Rows are points. A path goes straight from each point to the next, and from the last back to the first. The post is the endless flat space through its rows: a point in 2 columns, a line in 3, a plane in 4, and so on, so that a path can go around it. How many times does the path go around the post? Going back the other way cancels.

Post (1 x 2):
[[ 0 12]]
Path, 25 rows:
[[ 25  37]
 [ 21 -20]
 [-21 -39]
 [-15  22]
 [-11  20]
 [  8  24]
 [ 17   2]
 [-27 -36]
 [-15   4]
 [ -8  46]
 [ 24  27]
 [ 20  21]
 [ 50  33]
 [ -5 -35]
 [-40 -21]
 [-15  33]
 [ 22  60]
 [ 15  42]
 [ 13  10]
 [ -8 -37]
 [ 13 -27]
 [-34 -15]
 [-28  30]
 [  8  48]
 [-20  40]]
Times around: 4

Post, 3 rows:
[[  8  22 -24   4]
 [  7 -16  16 -15]
 [  3 -32  -3 -15]]
Path:
[[ -6  17  13  10]
 [ -8  -1 -45  -6]
 [ 12  28 -22 -10]
 [ 18  -6  32 -14]
 [  4 -19 -14  10]
 [-13  14 -26  -5]
 [  6  -9 -28 -15]
 [ 18 -29  22 -34]
 [-22 -50 -20 -33]
 [-19 -36  13  -3]
 [ 17  35 -13  26]
 [ 22 -37 -15 -21]
 [ 22   5 -32   1]
 [ 16  -2   0  -9]
 [ -1 -38 -19 -35]
 [ -6   6   9 -23]
 [ 20 -20   8 -23]
 [ 11 -13 -60 -20]
 [  1   4  19 -26]
 [ -7 -18   9 -10]
 [-22 -53 -17  -5]
 [  2  34   3  -2]
 [  9  -8  -7  19]]
Times around: 0

Post, 7 rows:
[[-22  -5   6  13  13  -1  11   1]
 [-10   9   1   8  -3 -22  -3  -9]
 [  0  17  19  23  -3  -6   6   3]
 [ -1  -1  -8 -20  21   3 -12  21]
 [  9   1  17   8  12 -22  -5 -20]
 [  3  10   2 -37 -15  15 -17   9]
 [ 12 -21  -8 -46 -10   6  -7  17]]
Path (31 x 8):
[[ 10  47  37   5 -37  15   6  27]
 [ -6  -6  -2   3  -7 -16  19   9]
 [  0  -9  13  25  -2 -26  14 -38]
 [  5  60  29  22 -12   9  -2 -13]
 [ 34  16  26   9   8  -9 -14 -26]
 [ 18 -16  27  39  14  -8  23  10]
 [-54 -42 -43  -4  21 -44   4   7]
 [ -5  -1  25  21  -9 -26  29  19]
 [-32 -16   0  17 -15 -25  17  20]
 [  4  -3   7 -12   2   3 -13   0]
 [  2  25  32  18   4  16 -20 -23]
 [ -9 -10  15 -23  -2  -4 -15 -38]
 [-21   5  -6 -26   4 -23   3  18]
 [  0  45  24  13   3   8  -1   9]
 [-19  -8 -42 -11  29 -14   2  23]
 [-11  -8 -13 -40   5  26 -16  11]
 [  4  -3  22  45 -17 -23  14  21]
 [ 13  -5  30  -9 -21   9   7   1]
 [ 26  15  13 -26  10 -20 -23 -13]
 [ -7   7 -25 -10  33 -45 -24 -24]
 [ -8   6 -22   6 -15 -13   1  11]
 [  5 -16  24  11 -15   4  11 -14]
 [ -4   8  11 -24   6  17 -17   7]
 [  7  -2  21 -52 -25  28   6  39]
 [ 13  11  27 -13   2  21  12  18]
 [  2  10   1 -22  17  -4 -13   4]
 [ 13  -1   1 -13 -20  14   4  -2]
 [-13  -2 -17   9  15 -13 -23 -25]
 [ -5  -9  37  16 -29   6  12  -8]
 [ 31  15  42  -7  12  -1 -14  10]
 [ -5  10 -10  15  22 -39 -12  19]]
Times around: 4

Post:
[[-14   2  23  41   4   8 -12  17   5  15  -4]
 [ -5  -8  11 -22 -18  13  16  -2  18  -2   2]
 [-15 -13 -14   2   4   9  22   6   3  -9   6]
 [  2 -24 -13   1  25  17 -40  10  -5   6  17]
 [ 19  11 -13  17 -13  17 -21   2  -1  -8   4]
 [ -7  11  52  -6 -34  -6 -10  -9  10 -21  -5]
 [  8 -12 -23  10   7  -2 -17  12  -8   9   0]
 [ 12 -10 -17  -3  16   5 -20  -3 -13   7  16]
 [-17   1  -4 -11 -12  10   2  19 -12   5   8]
 [ -6  17  -2  27  -1  -2 -24  10  13   1  -1]]
Path:
[[-12   6  -5  13  -7   1  -5  16  14 -24 -16]
 [ 15   3 -46  49  37 -27  12  -8  18 -32  -2]
 [ 36   6 -39  27  -1  21 -24  12  -9   8  11]
 [ 19   6 -16   2  11   2 -19   8  17  11  -2]
 [ -9  -3  19  16   7  24 -10  -8 -24 -11   9]
 [-25 -10  40  14  -8   5  -3 -13  36 -26  -6]
 [  2  15  17   7 -39  15 -36  13   7   9  14]
 [  8  47 -17  52   3  -9 -56  19   1   2  22]
 [  6 -16   0   9 -15  -8  -2   4   0  -9   7]
 [-23  11  42  19 -26  36 -35   9  16  15  15]
 [ 20 -23  11 -24  17  32 -20 -29 -16  18  22]
 [-60  40  49  38 -11  17 -16  31  37  -3  -8]
 [ -2 -19  23  13  18  -1 -20 -16  -5  10   0]
 [ -8 -30  -3  18  -1  19  -1  -7  11  -6   3]
 [-19 -25  10   8   5   6   6  13 -14  -8  12]
 [ -5  26   4  30   7  10 -13  20   5  29   8]
 [-25  -9  24  13  26 -33  12   2   3  -1 -10]
 [  8   9  -5  27  -1  35 -58   9  -3  -6  -8]
 [-21  -4  17  36  19  -7  -9 -26  22  -3   2]
 [-19  20 -11  41 -22  30 -35  26  25 -10  16]
 [ 42 -11 -16 -21 -15 -13 -14   6   8  27   2]
 [ -5  -1  -4 -22   0 -15  24 -12  19 -14   0]
 [  4  -5   9 -32  -8  25  -7  -6 -17  -7   7]
 [-35  11  21  24 -14  40 -16  -1  37 -21   3]
 [-22   4  -1  -4  -2   2 -18 -14  42 -24   3]
 [-21   3   9 -13 -18   4   9   2  -6 -22 -16]
 [-20  30  24  -1 -10  -9  19  -2  44  -5  -8]
 [  5  -1 -42  15   9   6   0  25  18  -2   9]
 [  7 -24  -2  29  16  13 -28  14  17  15  11]
 [ -8  -5   7  38  -5  -6  -8  -2 -15  -7  -4]
 [-12  18  13  18 -15  18 -29  -5  25 -31  -1]]
Times around: 1

Post (13 x 14):
[[ -9  -7  -5 -23   5   8 -11  -2  -1   8  -6  14 -17  -1]
 [  7 -10  -8   4  28   8  -2   9  -8  21  33  35   2  34]
 [ -7  10   0 -25   4 -20  -9   2   8  13 -10  -5  13  31]
 [ -6  -4 -25   8  -2  21  -4   7 -10   7  17 -10   1  28]
 [-22  -8  17 -41  -4  -8 -21 -31   0   8  11   1 -23  22]
 [-14   8  13 -26 -33   3   6  -4  11 -10  -3   9 -22 -14]
 [-15  20  -4 -19  -5  -3 -10 -15  25 -18  -9  14   4  27]
 [ -9  31  32 -14  -4  23  -6  11  -9   1 -31  14   5  11]
 [ 19   0  20   5  23   5  -6  19   2  -1 -12 -13  24  -1]
 [ -1  43  11  25   9  13   5  10 -20   4 -18  -7  32  25]
 [ -5   2  -2  16 -14   5   3  27   4 -10   8  28 -14   6]
 [ -5 -21 -14  -7 -24 -19 -21 -15 -10  -5  -3   0  19  11]
 [  2   5   7 -19   3  -6   2  -7 -22 -13 -11 -19   4  15]]
Path:
[[ 21   3   1 -14 -10  -5 -13 -33  23 -33 -33  13  22 -22]
 [-17  51  39 -33 -14  -1  30 -13  34 -11  33  50 -32  49]
 [ -2   8  15 -24 -12 -35 -23  -8  34   0  -1  24  -8 -19]
 [-11 -20  -3 -13 -12   3 -35   1   0  42   2  18  30  -8]
 [-11 -15   4   9 -37  14  13  26 -28  -1  -3  -6   3  -4]
 [ -7 -18   1 -25  29  17  -1 -17  30   5  16 -26  -9  -5]
 [ 17  32  44   4  28   3   1   8  -2 -29 -20  -5  36   2]
 [ -5  20 -17 -11  29  26   6  18  11   4   8  -9   3  12]
 [-27  21  24  -9 -35 -19   0 -25 -33 -11 -24 -17  15  20]
 [  2  16   8   4 -43 -13  28  10 -10  -3   5  13  -9  29]
 [ 10 -12 -28   1  -9   9  15  26  -2 -22  -3 -23 -26  20]
 [-18 -11  10  -2  16  49 -14  14 -12  30   5  14 -10  26]
 [-17   6   2 -14 -37 -11   5  -4 -14  -9  -6 -25 -20  52]
 [ -2  25 -11  -9   4 -14  13  12  33   5   9   7  -7  19]
 [  1   8 -16  -2  27   0  -2   2   3  -2   4   0 -13  10]
 [-12  -7 -12 -20   1  19 -27 -23  -5   4 -18  -1  -3  11]
 [ 11  -5  30 -10  21  -4 -38 -32  -2 -30 -41 -10  60  29]
 [-26   9  13   4 -33  -7  -1  15  25  10  14  16  11  13]
 [ -2  25  17  -3   9   4  -3 -14   8   3  18  48  32   1]
 [ -9  -6  35 -13  -8 -25  -4   7   0  -9 -10 -11  14  21]
 [ -4  -5 -10   3 -16 -20  -1   2   5  28   9 -14  15  48]
 [ -7  24  -6 -21 -15  18 -15  -3 -14   7  -3  19  -4  48]
 [ -6  -6  13 -41 -19 -35  -3  -2  -7  -1   1  -6 -17   8]]
Times around: 1

Post:
[[ 31  -8 -16   5  -3   8  -6  15   8 -13   8  14   7   5 -11  -3   0 -14]
 [-11  -9   1 -10  27  -1  -1  14 -16  25 -19  19  24  -9  16 -13 -16   1]
 [-19   7  30 -10  -9   7  -1  11   7  11 -18  -6  -9   3   9  -3   4   2]
 [ -9   4  17   0  22  40 -21  11   2   0  17  -5  38  -9  15 -15  -1   4]
 [  0  -6  18  20 -10 -18  -8   6  17 -12  28   5  -2  -1  10  -1 -12   7]
 [ -9 -15  -8 -15  -5   8   3  11 -17   7 -13 -14  24   1  12   3  -7   7]
 [ 12  -3 -22  -3 -11   4 -11   4  33 -20  -7  -7 -16  18   0 -35   1 -33]
 [ 10  -9  -2  -8  -3 -44  -6  13  17 -35  12  23  -5  -1   5  -2  -4 -12]
 [ -2  -5   2  19  16 -10   0  -6 -12 -34   4   9   0  10   0  -3  -6  14]
 [  5  -5 -16  25  12 -16 -22   8   6 -12  -8  -2   6  -2   9   6  -5  -2]
 [  5  -3  -7  13   6 -15 -29  22  -7 -13   6   4 -12  -5  -5  -4   5  24]
 [  9   4  10  -1  -6 -11   1   6  13 -18  26  -8 -17  -3  -9 -12   6 -19]
 [-12   6   0   7  -4 -14  19  13   6 -12  -3   8   3  -9 -30   3   4  10]
 [ -5 -16  -4 -16   4   2   6 -14   1  12 -31  -2  -2  -3  16 -11   1  13]
 [  0   9  -3   6 -25   4 -11  -2 -17 -20  10   0   4   3 -40   4  18  -6]
 [  3 -27 -21   4 -17  12 -12   4  -9  -3 -18  10 -18 -11  20   9   7  -3]
 [  3  20  -3  -8  -6 -22   0   3   4 -23   1   4 -14  -6  -9 -13 -15   1]]
Path, 31 rows:
[[ -9   7  27 -20  19  12  31  18  -7 -12 -22  -1  52  16  17   3 -25 -26]
 [ -5   5  20  21 -50  -9 -17 -10  15 -36   5  -6 -16  -3 -21   4  14 -42]
 [-10   9  36 -14  -4 -19 -26  19 -10 -30  -3  -3   7  -5  12  10  -1   9]
 [ -6  -4   5  27 -26  -5   0  11  60 -25 -12  13  -2   6  -4   0  14 -23]
 [  3  26   5   7 -28 -11 -45  38 -11 -42   5  14 -19 -20 -26   2  10  41]
 [ 10 -21  15  -2  -2  -1  14 -15 -22 -41  -2  35 -28 -16   4  17  -9  -2]
 [  5 -13   1  20   5 -22 -22   3  -4 -13  -2  26 -12  -2   1  -1 -11  13]
 [ 21  -9  22  14 -19  -2   0  14  11 -18   4  20  -6  13 -17 -14   6 -29]
 [ -6  24  24 -19 -24 -16  -8  -9 -14 -23  14  25  -9   2  15 -31 -25  -5]
 [ 21 -16  -9   2 -12  -5   9  16  17 -16  22  30 -20  -4  -9   2  13   8]
 [-18 -13 -15   9  -7  -4 -10  22  15  23  -9  11  23 -14   5  20  -8   4]
 [ -7  10   4 -14  -9 -21  18 -18   5 -18   4   7 -16  -7 -22 -22 -27  -6]
 [  2  19  -8   6  -4   6 -11  14 -18  -7  20  -9  -5  -5 -27  11 -12 -15]
 [ -4  -9 -14   3 -19 -25 -24  29  27  -9  18 -27   5   6 -12   4  28   3]
 [-10   2 -25  17  -6 -17  11   9 -20 -34   9  40 -19 -22   8  -7  -3  -9]
 [ 23 -15 -13 -18 -12  -2  -3   3 -15  15  19  21 -18 -34   6  -9   1  22]
 [-11 -16  13  17   6   4  16   0  -3 -13 -10  19  -9  15  32   9 -13  -7]
 [ 10  -3 -19  -9  -5 -12   7  32  26  -1   6  -3 -20  18 -20 -23 -22  -1]
 [  7  -2   2 -13  13   7  -6  30  10   4 -16  38  18   1  -1  14  10 -13]
 [  7  25   5  10  13  11  -3  -4  -6  -2   0   5   0   7 -24 -10   4 -15]
 [-20 -12  -4 -22   6 -10  -8  13  -8 -13  13  18  11 -19 -10  -2  22  -7]
 [ -7 -15  17 -35   4  -9  17   5  -8 -19  -6   7  -3   3 -14  -4   0   3]
 [ -5 -33   8 -23 -12 -14  15   7  25 -12  -4 -21  13   8   2 -12 -11  13]
 [-16 -17   5 -26   8  21  18   7  22  -1 -23  29 -20  -6   7  -3   3 -12]
 [ 17 -20  -4  11  22   3 -29   0   8 -18 -21   7 -27   0 -18  -6  23   5]
 [ 13 -10 -27  -5 -14 -14   0  18 -21  -8 -16 -11  36  21   1  -4 -35 -22]
 [ 10  21  12  -4  -4  13 -23  27  27   4  -8  16 -20 -15  -4 -24   4  39]
 [  0 -11 -19   7 -10   9 -11 -21 -14  17  19 -11  23 -26  36   3  -4  21]
 [ 12   0 -36  27  22 -29  -2  20  13 -21  17   5   4  15  10   3 -21 -24]
 [ 20   0  -7  -2  15 -18 -21 -18  -5  22 -25  -2  19  29 -16   1 -20  -1]
 [  7  18  21 -15  20 -14 -14  -9 -26   0  -2 -31  21 -17   7  17 -14  -4]]
Times around: 2

Post, 17 rows:
[[ 14 -19  10  -7  14  -2  -9   7  10  -5 -13 -17 -17  11  -6   6   4 -10]
 [  4 -40   3   2   7  -5  -5 -41  -7 -18  -6   9   1  -6  17   1   9   2]
 [-21 -25  -1 -19  -3  -7  29  11   0 -14  -9  -9 -11  -3   5  -3  25  -4]
 [-11 -11 -12  -4  12   4   7  21   2   5  -8  -4  -8  16   2  15  -9  -1]
 [ 17  11 -23 -16 -20  -7   5 -16  14   2  -7  21   6  -7   4 -10  -5 -20]
 [ -6   6   8 -11  20   9  20  -4   2 -10   1   6  18   9  21  20  13 -15]
 [-10 -16  -9 -28   8   3 -11 -13 -14 -19  -6   0 -16  -4  -1  12  -9  18]
 [ -7  14  16  -5  12  -9 -14  -7  15  13 -10  -5  -9  -8   6   3 -22  -5]
 [  2  15   9   3  19  24  -3  -9   3  23  -3   1 -11   9 -18  15 -22  -5]
 [-10  48 -10  14 -12  16  26 -21  -4 -13  -7 -10 -11  -8  11  14 -11 -31]
 [  0   0  10  -2 -15  -8  11 -11   5 -10  -4  -2  14  -1  14  -8   9  -4]
 [-10 -21  -5  -1  -9  17  13  16   3 -29   1   6   3 -10  -4  17  41   4]
 [-10   3  -5 -29   1  11 -24   1  11  12 -26  16   8   0 -14  28  -2  11]
 [-32 -14  -3  -5  19   5  17  -6 -10  -2   4 -29   6 -24  -9  25  -3  14]
 [-26 -21 -13 -15 -14  10  10   7   0  -6  15   3  14  -7 -20  23  15 -23]
 [-11  14  -1 -36   6  14 -16  -1 -12  -9 -18  -5   6 -11  28   0 -12  -7]
 [  5 -35  28   4  13  -4  19   9   9 -10 -22  -8 -21   6  15   0 -11   8]]
Path:
[[  5  -1 -14 -20  24  -8   2 -48   6  14  10  14  12 -22  -4  -5 -21   6]
 [  7 -15   0 -17  -4  -6  -6 -11  24   2  10   2   9  16 -12 -17  22  23]
 [-20 -60 -35  -1 -26 -12   6  -8   2 -25  14  19  19  -2  -8  33  24   3]
 [  8  35 -10   0  17   9  -2   0   1  35  -6   9  14  -5   9  10 -13 -11]
 [  4 -17 -27 -25  28  36 -23  20  -7  -4 -20 -10   6 -30 -18  33  -1  -3]
 [-25 -33   9  -7 -18  16 -14 -13  -2 -42 -10  10  15  -6 -16  33  11 -12]
 [-49   8  15  -8  23  11  29 -34  -1   3 -13 -14  16   5  12  42   0  15]
 [  2 -53  21 -16  -3   8 -11  32   5   7 -20  -5  20  14  41  -5  -1 -35]
 [ -2 -18  20 -14   1   2  17  27  -1 -29  -9   0  -6   1  21   8  35  -8]
 [ 19  21  -4  13  -7 -11  -9 -17   6   4 -15  14   0  -1  10 -26 -10 -21]
 [ -5 -20  -3 -16  22   3  35  20  20 -11  -1  34 -26   5  -2   4  16   8]
 [ -8   4  19  -2  24  30   9  12  -1  -1  -1   1   0  16  40  -4   2 -19]
 [-21  -9 -10 -27 -11  15 -18  11  -2 -12   1   5 -19  -5   9  16  34 -22]
 [  0 -10 -29  -6   0   1   6  -7  16 -22   1   9 -23 -10 -11  29  -6  -1]
 [  2 -29  -1 -29   8 -12 -24 -42 -10 -28  -8   1   0   6  28  21 -20   4]
 [-10 -11   6  -7  13  -8  14 -27   6   5   2  11 -16   0  16   3   7  -4]
 [ -5 -21 -15 -20  26  31  10 -16   9 -21 -10  18 -32  -6  -7  24   0  26]
 [-31  16  22 -10  15  10  -5   7   0 -14 -10 -27   7  -5   4  10  23 -12]
 [-16 -16  -3 -18  21 -11   9   1   2 -10  -5 -11  -2 -28 -17  35  10  -9]
 [ 14  -3   2   4   4   5   3 -15  -7  -4   9  -3  -7 -16   7   2 -15   8]
 [-10 -40   4 -22  13  28  20  28  17  15 -22  -2 -30 -21 -16  26   7  18]
 [-18 -27  17  -4  24   7  25   3   8  -3 -17 -11   0  -1  30   6 -13   3]
 [ -2  -7  -3 -10  12   2  -9 -19  -4   3 -11  -8  -3   0 -12   1 -13  22]
 [-10   2  21  28  17  12  -8 -32  -4 -29   2 -23  -1  -2  24  -9   6 -16]
 [ -6 -36   3 -42  28  12  14  11  16  -5 -17  16 -13  26  15  30  -7  19]
 [ 10  16   7  20  26  13  10 -10  11  -1 -18  -2 -35  13  -4  25  28  19]
 [  1   7  -8 -30 -19  24 -24 -20 -30 -19 -10  17   4   1  -7  18  -4   9]
 [-35  37 -16 -21 -17  48   3   7 -28 -31   7  -6  10 -25  -7   0  26 -36]]
Times around: 2
